Rows are points. The points of each table are mixes of a few directions, plus a little noise. How many directions does each table use, and how many do they share? Where both have some left over, give the other angles between the two spaces (their principal angles), to ten degrees, smallest first.
(in the rows, 128 means zero)

First (5 x 2):
[[ 69 203]
 [154  95]
 [143 111]
 [131 125]
 [144 107]]
Second, 4 rows:
[[132 137]
 [156 199]
 [108  77]
 [117  99]]
Directions: first 1, second 1, shared 0; angles 60

First:
[[154  51 160  61]
 [133 112 135 116]
 [111 177 108 171]
 [148  69 153  76]
 [115 166 112 162]
 [124 138 123 137]
 [110 181 105 175]]
Second (6 x 4):
[[144 125 148 152]
 [125  98 124  77]
 [182  60 195 127]
 [ 93 159  85 111]
 [133 145 134 162]
 [ 91 182  82 140]]
Directions: first 1, second 2, shared 1

First, 9 rows:
[[152 123 149 155 128 126 139 117]
 [161 121 158 168 128 124 144 113]
 [130 132 140 164 111 120 140 122]
 [ 24 150  36   7 127 139  81 175]
 [161 122 160 175 124 122 146 112]
 [158 119 146 136 142 131 133 118]
 [172 115 157 145 146 132 137 113]
 [170 112 147 117 159 138 127 118]
 [ 24 159  60  85  88 120 106 164]]
Second (7 x 8):
[[171 101  66 189 154  96  82 120]
 [ 97 173  89 115  85 123 162  77]
 [ 66 127 134 119 110 127 110 189]
 [137 119 204 129 129 145 151 148]
 [107 120 117 120 133 126 105 159]
 [127 115 166  60 159 158 123 157]
 [191 141 119 164 126 120 163  46]]
Directions: first 2, second 4, shared 2

First (9 x 11):
[[ 27  63 184 104  91 123 102 168 144 188  92]
 [232 197  64 152 171 138 160  80 109  62 168]
 [126 129 135 126 124 130 134 132 132 137 118]
 [ 61  78 137 114 125 124  89 134 120 127 140]
 [126 120 162 138  98  92  82 170 143 158 128]
 [ 74  98 141 109 124 144 138 128 128 144 108]
 [119 133  78 108 174 190 202  63 104  86 124]
 [194 174 134 145 120 117 145 139 143 140 117]
 [190 163 119 154 127  97  97 138 130 110 158]]
Second (8 x 11):
[[ 77  93 114 168 222 156 216 120 144 204 128]
 [178 167 145  73  19 108  40 132 106  42 116]
 [147 134 128 140 125 107 101 138 129 123 145]
 [111 131 133  80  89 163 148 108 116 100  86]
 [115 117 123 149 164 129 151 129 135 156 135]
 [ 99 115 125 125 149 154 172 116 130 146 111]
 [147 145 136  98  79 125  94 127 118  88 117]
 [150 123 121 192 180  83 101 156 143 165 184]]
Directions: first 3, second 2, shared 1; angles 90

First, 8 rows:
[[153 123 181 113 161 114 153 123 110  88 157  98 117 179]
 [114 181 140  78 116 139 139 141 120 119 104  63 103 107]
 [163  31 125 174 142  92 147 115 120 124 205 215 148 170]
 [115 165 130 140 137 151  99 125 144 130  79 106 135 120]
 [126  59  64  92  57  88 182 149 103 166 213 193 110  71]
 [145 103 146 186 169 131 101 107 144 117 121 161 159 174]
 [108 181 128 148 142 161  84 123 153 132  57 102 139 117]
 [101 180 112  95 101 148 121 141 131 142  87  87 112  82]]
Second:
[[185 167 147 122 113 108 160 143 132  61 146 146 114  69]
 [ 84 136 114 184 152 161 155  83 184 130 172 116 204 133]
 [141  98  97 148 172 151  75 185  66 162 129  95 129 127]
 [ 35 108 115 134 126 152 142  66 175 185 134 107 171 190]
 [134 116 149 177 147 126 100 121 137 165 102 163 125 148]
 [199 147 139 145 142 118 119 179  93  96 135 140 105  74]
 [ 99 131 142  93 106 120 147 122 124 164 123 110  99 140]
 [147 121 120  20  65  86 129 125 113  63  83 147  78 145]]
Directions: first 3, second 5, shared 1; angles 80, 90

First, 11 rows:
[[ 89 111 127 118 140 159 200 126 100  99 128 149 123 138  78 172  79 108
   95  81]
 [108 123 108 132 115 132 116 132 126 152 131 118 116 129 131  80 121 137
  114 175]
 [183 155 171 123 153 119 133 143 116  95 130 168 171 135 109 175 178 118
  168  78]
 [ 86 109 111 137 102 145 143 112 138 136 124 114  88 115 136 119  79 117
   99 121]
 [122 116  87 109 152 108  97 135 125 162 133  85 145 150 140  80 141 173
  116 225]
 [103 138 130 165  61 151 110 133 136 157 130 151  81  99 137  51 114 102
  121 142]
 [138 129 149 132 126 129 140 115 141 105 122 134 121 116 137 178 120 111
  139  66]
 [141 130 154 122 145 132 162 121 124  90 124 147 138 128 113 200 122 110
  137  54]
 [109 128 114 133 116 139 127 141 114 147 134 136 123 132 113  79 125 131
  114 169]
 [183 124 129 105 174  74  79 103 169 120 118  67 156 132 193 194 164 165
  164 123]
 [146 144 129 133 124 122 101 148 119 146 135 141 145 133 124  80 165 138
  142 172]]
Second (8 x 20):
[[129  83  78 204 103 131 205 163 206   7 146 121 140 130 146 123 162 148
  146 199]
 [ 99 107 161  84 123 124  65 136 105 193 138 198 144  88 127 155 113 120
  128 100]
 [129 147 131 119 138 100 135 141  86 149 122 125 137 156 111 129 103 115
   95 123]
 [132 166 140  95 128 152 118  94 120 151 115 113 116 147 121 122 135 131
  118 115]
 [133 122 108 152 146 126 175 137 185  82 104 103 139 144 142  90 142 129
  131 120]
 [104 138 147  85  88 160  85 105 121 156 147 183 124 116 127 168 144 140
  129 141]
 [149 117 134 133 163 132 127 123 100 136 127  76 124 108 108 106 114 126
  125 133]
 [151 143 126 153 136  98 112 125 101 150 127 107  99 136 141 130 110 115
  151  94]]
Directions: first 4, second 6, shared 0; angles 30, 70, 80, 90

First:
[[116 132 132 136 119 135 138 108 116 139 126 119 132 145 128 139 145 150
  122 126 113 127 137 111 131 139 125 135 133 139 135 124]
 [142 131 112 126 160 110 130 137 138  84 150 139 132 114 143 119 106 107
  146  97 159 122  83 153 123 116 140 117 143 135 134 119]
 [131 107 126 136 139  96 136 146 174 120 115 141 116 110 126 133  97 110
  137 139 164  91 117 146 130 104 130 116 126 107 113 102]
 [140 137 111 125 161 116 131 129 125  82 155 136 137 121 147 119 114 113
  146  88 151 130  80 148 123 123 142 120 147 144 139 124]
 [168 142 108  90 156 140  85 172 110  83 158 145 131  91 137  82 105  73
  141 107 143 173  95 169 114 119 140 115 119 121 129 169]
 [ 86 122 136 177 125 100 191  65 146 138 119 112 136 174 137 183 148 189
  129 110 129  71 121  92 142 137 127 138 163 158 141  68]
 [123 108 130 142 133  99 142 134 170 128 114 136 118 120 125 140 106 124
  134 139 155  89 123 136 132 110 128 120 129 112 117  99]
 [ 96  92 163 150  69 124 140 125 170 218  63 118 102 141  92 160 139 160
   99 211 106  88 216  92 143 125 102 138  95  89  98 106]
 [124 170 125 116 119 182 120  91  42 129 158 105 155 162 137 120 182 160
  116  95  69 192 134  97 123 171 129 149 140 173 159 171]
 [107 141 142 135  98 158 135  94  88 166 121 106 137 161 121 142 172 170
  108 137  80 149 166  89 132 156 118 147 127 146 139 141]
 [175 124 121  76 131 147  59 207 129 121 128 151 111  69 114  70  94  53
  130 159 139 176 138 175 114 108 128 111  85  82 105 185]]
Second (10 x 32):
[[127 101 156 169  93 142 124 111 160 139  99 104 127  92  96 139 103 112
  126 176 148 110 170 143 140 123 125 137 127 120 109 106]
 [111 119 138 138 116 144 101 111 113 161 125 113 142 137 117 164 146 116
  122 151 110 128 143 116 134 123 108 137 123 127 138 114]
 [121 144 137 148 143 117 153 128 126 107 134 120 120 116 142 117 134 153
  142  98 134  89  96 138 130 138 133 112 142 130 132 123]
 [ 76 173 164 195 169 112 166 106  86 110 151  83 126 117 167 149 186 193
  165  53 110   7  33 137 140 154 110  86 165 135 165  97]
 [120 138 152 171 133 118 162 123 142 102 123 108 116  95 133 115 123 155
  146 108 147  69 103 149 135 140 135 110 146 127 124 114]
 [162 132 108 102 137 109 159 156 157  86 128 158 109 117 136  74  93 134
  130 110 157 150 124 143 117 131 159 123 128 129 107 154]
 [157 109  94  67 115 136  98 146 135 143 126 164 134 155 116 119 108  90
  104 159 125 215 173 112 116 112 135 153 103 127 116 155]
 [121  98 165 182  87 146 122 104 161 145  95  95 130  86  91 148 104 112
  127 184 148  99 174 144 144 123 120 138 129 118 110  98]
 [133 134  81  47 146 135  81 142  81 162 155 165 148 199 144 147 160 104
  106 122  84 213 130  87 112 115 115 145 105 135 151 158]
 [153 131  86  60 141 122 115 153 118 126 143 170 129 166 139 109 124 112
  113 119 119 200 133 111 111 120 139 139 112 133 128 162]]
Directions: first 3, second 3, shared 0; angles 40, 50, 50

First, 10 rows:
[[120  96 109 125 145 125 110 124 142 156 125 136 119 125 127 122 142 147
  112 142 146 131  94 158 134 120 118 149 129 134 131 131]
 [119  39  90 100 149  93  68  67 153 227 114 171  95 108 138 107 155 203
   52 172 164 138  21 193 148  75 111 161 138 143 165 171]
 [122 100 110 125 145 128 112 125 140 151 124 133 119 123 126 123 143 147
  117 141 144 131  99 157 133 124 118 149 127 133 130 130]
 [119  83 102 122 151 122 101 118 145 168 122 139 113 121 126 119 148 158
  101 147 151 134  79 171 135 115 113 158 130 136 136 136]
 [150 187 176 121  68 112 153  94  89 100 131 139 138 129 140 136  89 108
  131 108  83 121 177  54 123 112 160  68 136 119 145 151]
 [135 151 143 128 113 128 139 124 116 113 131 128 134 130 130 131 116 115
  135 120 114 125 150 104 125 130 137 111 129 125 130 129]
 [126 151 131 144 137 148 149 165 129  90 135 106 142 135 120 136 126  99
  162 114 123 125 164 118 120 154 128 130 122 124 106 104]
 [150 240 190 147  72 143 193 154  85  31 142 101 162 146 129 151  79  52
  191  77  67 116 249  26 108 161 164  59 126 109 110 108]
 [130 186 148 153 127 160 170 185 117  53 138  91 153 142 116 142 114  73
  188  96 110 120 203  93 113 174 135 116 119 118  94  92]
 [109  47  78 119 176 122  85 122 164 192 120 142 104 119 126 113 167 178
   91 163 176 136  44 209 141 114  99 185 126 143 134 132]]
Second, 8 rows:
[[143 149 159 179 200 137 121 122 168  97 132  88 171  92 125  82  92 144
  172 115 140 133 146 187 102 101  68 146 157 133 204  83]
 [134 101  64 141 123 122 117 187 142 174 138 133  98 147 142 112 139 115
  138 129 136  97 133 153 110 176 132 178 120 123  96 113]
 [120 133 132  87  72 149 134 157  98 145 144 162 128 161 159 166 118 121
   95 145 112 140 121  55 164 175 186 112 109 124  97 139]
 [118 107  95 113  73 127 139 153  88 204 139 151 106 157 147 177 138 139
   71 159 137 115  89  67 141 187 146 131 107 109 131 141]
 [110 109 134 124  95 121 134 105  99 155 115 140  94 127 120 140 152 135
   92 138 124 129  98 109 133  97 128  98 130 119 113 159]
 [118 161 218 146 177 143 115  91 164  28  96  88 134  80 116  55 103 122
  192  87  86 152 163 175 124  20  93  83 168 138 134 118]
 [140 159 123 130 195  93 127  98 174  57  96  78 143  97  86 127 122 123
  185  89 132 100 162 161 109 124  79 144 120 132 162 115]
 [138 108  98 105  93 134 135 110  87 162 166 185 146 165 129 170 162 126
   79 161 156 157 117 116 140 143 191 132 115 151  86 157]]
Directions: first 2, second 6, shared 0; angles 40, 40

First (10 x 32):
[[164  95 164 138 127 147 158  92 129 102 147 170 116 163  91 180  89 101
  169 190 110 116 141  99 108 113 124 152 195 138 128 106]
 [111 115 126 121 132 122  95 152 156 164 124  78 114  99 174 109 163 105
  102  97 118 112 153 146  52 116 172 169  48 179 175 136]
 [ 96 179  53 168 126 141 119 139 102 118 117 171 145 140  91  98 142 144
  107  94 131 176 122 110 234 169  63 108 176  58 145 164]
 [118 142 105 119 123 107 145 140 177 133 111  99  94 153 109 173 151 154
  155 148 118 135 115 149  43 180 110 164 165 159 126 136]
 [178 181  62 185 146 128 134 118  85 144  64 141  56 111  42 172 152  52
   82 120 157 162 150  89  91 179  59 181 224 109 141 172]
 [127 170  96 119 141 113  90 154  82 157  88  84 130  69 159  69 162 127
   58  56 182 144 113 146 170 131 131  90  63  94 104 156]
 [ 80 122 123 122 114 133 127 140 160 117 159 141 164 154 148 108 127 171
  155 126  96 130 122 138 162 131 131 116 113 126 147 121]
 [140  72 194  90 127 139 127 114 141 112 162 121 150 144 170 130  96 142
  165 164 125 103 125 138 125  85 182 116  92 140 116  96]
 [115 114 123 105 129 152 113 129 131  94 145 138 160 176 144 114 109 183
  165 150 142 157 108 137 209 147 126 101 142  64 124 137]
 [149  91 233 108 116  98 170 102 115 143 163 136 149  72 154 129  95  98
  126 133 101  44 127 125  85  28 183  85  64 212  73  55]]
Second (11 x 32):
[[140 109 167  84  88  85 126 105 120 101 123  95 100 139 134 147 147 138
  158  95 146 105 124 172  79 156 127 107 123 145  91  90]
 [120 104 162 100 128 169 109 101 185  78 129 123  94 168 116 122 101 117
  164 197 113 134 145 123 123 121 208 140 114 144 162 138]
 [147 145  71 181 195 147 131 185  89 209 115 130 152  71 163 117 135  83
   57  92 143 144 134  87 124  88  76 177 118 111 138 171]
 [111 128 139 124  90 118 124 102 164 118 153 141 154 153 102 138 126 169
  145 187 106 120 124 136 133 141 177 109 116 153 160 109]
 [143 110 144  52  76  96 125  82 175  39 105  98  58 204 103 168 136 115
  190 132 180 136 128 194  65 180 116  99 155 103  82  84]
 [140 120 139 137 128 138 137 121 170 122 126 107 116 126 117 147 116 126
  116 183 130 114 136 140  84 121 162 139 122 128 154 112]
 [134 153 107 191 187 149 157 179  59 174 116 139 147  54 148 100 119 114
   73  63 119 124 121  92 178  97  58 139 157  91 106 155]
 [145 163  27 173 160  93 128 184  73 238 123 145 187  84 161 137 170 102
   53  59 162 154 119 105 118 116  26 158 118 113 120 154]
 [112 116 200 150 116 157 146 107 157  98 150 124 132 108 102 117  91 176
  138 200  71  85 131 125 150 115 213 110 126 150 165 106]
 [104 166  73 177 158 147 139 158  92 160 136 183 175 112 121  99 121 137
  102 104 109 157 114  81 224 116  71 121 158  95 129 165]
 [112  93 178  39  84 108  85  85 124  68 131 124  92 187 141 116 144 130
  212  95 127 134 132 148 129 158 173 108 102 175 101 123]]
Directions: first 6, second 6, shared 1; angles 40, 40, 40, 60, 70

First (9 x 32):
[[137 127  26  89  91 121 151 150 102 161  85  90 202 108  94 127 190 153
  126 105 124 127 116  87  53 123  70 119  79 102 141  99]
 [141 147 133 120 126 133 138 142 117 120 134 145  85 153 133 144 104 122
  100 131 106 113 102 142 140 141 108 141 161 158 127 118]
 [131 152 170 158 131 146 116  68  98 114 121 105  66 137  81  96 153  89
   98 140  72  85  65 112 124 115  55 124 191 112  96 124]
 [156 103 123 116 154 103 124 153  87 133 123 177 146 116 154 150 111 140
  123 113 177 196 166 140 125 180 183 145  52 120 180 162]
 [122 126 174 142 146  98  76  79 179  75 143 118  84 150 130  83 105 108
  139 161  90 133 184 123 134 107 151 137 166 109 126 143]
 [113 130  47 102  90 151 178 173 129 175 102  97 208 106 118 159 173 166
  154  99 152 107  92 118 104 108 102  99  93 135 111  86]
 [132 134 118 128 137 139 158 133 105 136  99 132 141 125 120 163 151 151
  161 104 146 130  81 143 146 130 133  94  96 128 109 103]
 [ 81  96 189 169 123 137  81 107 197 136 198 112 147  96 155  69  97  90
  121 166 152 122 213 115 140  97 172 158 170 118 132 185]
 [139 136 171 128 154 123 131 147 138 101 147 176  73 161 167 163  69 132
  130 132 134 141 132 174 185 150 179 135 144 169 131 131]]
Second, 11 rows:
[[118 125 179 146 136 135 131 216 154 138 195 136 136  81 151 116  79 139
   91 140 171 131 189 165 171 129 158 137 178 118 108 161]
 [125 110 168 182 136 140  91  18 100 144 120 106 111 130 114  74 153  58
  108 143 114 136 130  68  93 135 116 159  93 120 179 173]
 [145 152  82  96 121 119 162 144 119 109  81 127 116 156 112 171 154 169
  157 107 102 117  76 137 131 125 106  88 117 137  99  73]
 [128 125 136 135 122 132 155 171 117 132 133 136 126 100 122 136 142 152
  108 121 148 130 137 125 143 141 127 104 130 118 111 133]
 [124  82 167 206 110 150 146  51  37 166  96 129 121  74  83  85 235  96
   61 124 158 146 127   7  88 178  96 101  51  90 164 191]
 [123  96 108 138 109 130 132  87  86 145 103 142 145 110 111 122 186 120
  114 120 144 139 120  69  94 151 117 117  78 115 151 151]
 [122 133 131 104 128 124 147 239 162 125 175 148 147 101 153 152  81 170
  122 129 162 126 165 185 170 122 157 121 176 129  92 124]
 [137 162 164 142 156 130 100  98 162 109 136  96  93 167 135 109  76  97
  146 140  86 117 122 163 146 102 131 157 160 142 130 112]
 [143 163  57  69 131 110 118  83 148  94  70 117 118 209 124 167 124 137
  204 116  62 112  58 155 108  99 109 127 119 157 125  54]
 [119 118  85  79 119 114 113 159 159 127 147 150 166 135 154 149 100 144
  156 128 139 133 144 161 123 116 150 149 140 140 126 121]
 [126 145 132 112 140 124 111 148 165 116 151 122 127 145 147 131  77 125
  147 137 117 124 140 172 144 108 144 150 163 139 121 116]]
Directions: first 6, second 4, shared 1; angles 30, 30, 60

First, 11 rows:
[[114 107 139 127 121 124 136 129 136 123 132 130 122 125 132 126 133 153
  137 126 121 127 134 125 107 123 139 136 126 121 127 138]
 [119 110 140 129 120 125 132 134 137 120 127 125 125 123 126 128 139 151
  139 128 118 129 135 124 106 119 140 134 128 122 118 139]
 [133 122 135 130 124 126 123 140 135 118 116 118 130 121 117 137 144 134
  135 132 115 135 134 126 113 113 134 131 131 128 103 138]
 [190 212  37  87 150 167 154  53  76 165 153 152 112 189 176 126  28   7
   41 143 197 112  60 218 212 172  83 151 104 170 217  55]
 [115 153 146 165 150 107  82 165 124 144 117 127 162  97  99 118 158 121
  152 110 128 131 152  61 179 145 102  68 148 119 114 128]
 [ 87 101 150 138 124 115 135 129 136 135 149 146 126 120 140 105 130 172
  147 112 130 120 143 100 123 145 135 118 128 109 153 138]
 [126 110 139 127 119 127 131 135 138 116 122 120 124 124 122 135 142 146
  138 132 114 132 134 128 100 113 141 138 128 125 107 141]
 [131 121 130 125 123 130 132 129 132 121 124 123 125 129 126 133 132 133
  129 132 121 130 128 135 113 118 135 137 127 128 118 134]
 [122 113 143 134 123 123 124 142 138 118 121 120 130 118 118 132 147 147
  143 129 114 132 139 116 108 115 138 128 132 122 106 142]
 [142 136 111 114 127 138 141 111 121 129 132 130 119 143 139 131 108 109
  110 134 138 125 112 156 130 130 127 144 121 137 141 118]
 [131 122 139 134 126 125 120 142 135 120 116 118 133 118 114 135 147 135
  139 130 115 134 136 118 116 115 133 125 134 127 103 137]]
Second, 11 rows:
[[158 117  73 131 134 162  88 120 132 117 129 112 146 111 111 141 121 121
   82 113 130 158 153 128 128  75 153 143 133 149 114 150]
 [141 123 117 133 132 136 116 127 127 127 136 125 136 124 120 136 123 120
  108 119 120 142 137 131 124 111 139 139 127 134 120 134]
 [113 111 147 138 135 113 129 110 130 131 161 149 130 141 132 112 135 152
  128 121 144 137 153 121 139 140 130 141 124 116 162 121]
 [109 145 109 107 114 136 136 135 135 120  82 118 111 120 141 114 140 144
  159 151 153  98 107 118 140 136 110  93 139 129 134 131]
 [119 137  88 109 116 148 118 127 137 116  89 116 118 116 135 116 139 147
  140 144 159 112 124 116 143 115 121 100 140 135 136 139]
 [ 95 132 209 135 128  79 177 132 121 145 150 156 112 155 146 114 133 134
  176 136 120 104 108 131 125 196 102 124 117  99 150  97]
 [121 101  77 128 132 150  88  94 142 112 148 137 138 122 126 105 142 176
   99 118 179 154 185 107 159  91 148 136 136 134 176 145]
 [154 150 118 122 124 142 131 156 121 130  94 102 129 115 118 156 114  82
  123 132  91 120  91 144 104 115 127 121 129 142  73 133]
 [133 120  78 121 127 155  98 115 137 115 120 121 134 116 124 121 134 147
  107 127 156 140 152 116 143  93 141 125 137 141 140 146]
 [133 151 232 144 131  78 191 166 104 158 142 135 120 150 130 157 106  65
  163 128  49 106  66 160  84 194 105 138 108 108  79  93]
 [132 121 157 142 137 112 136 126 122 137 158 139 135 138 124 135 122 118
  122 117 109 139 133 135 119 140 133 147 120 121 127 119]]
Directions: first 3, second 3, shared 0; angles 30, 80, 90
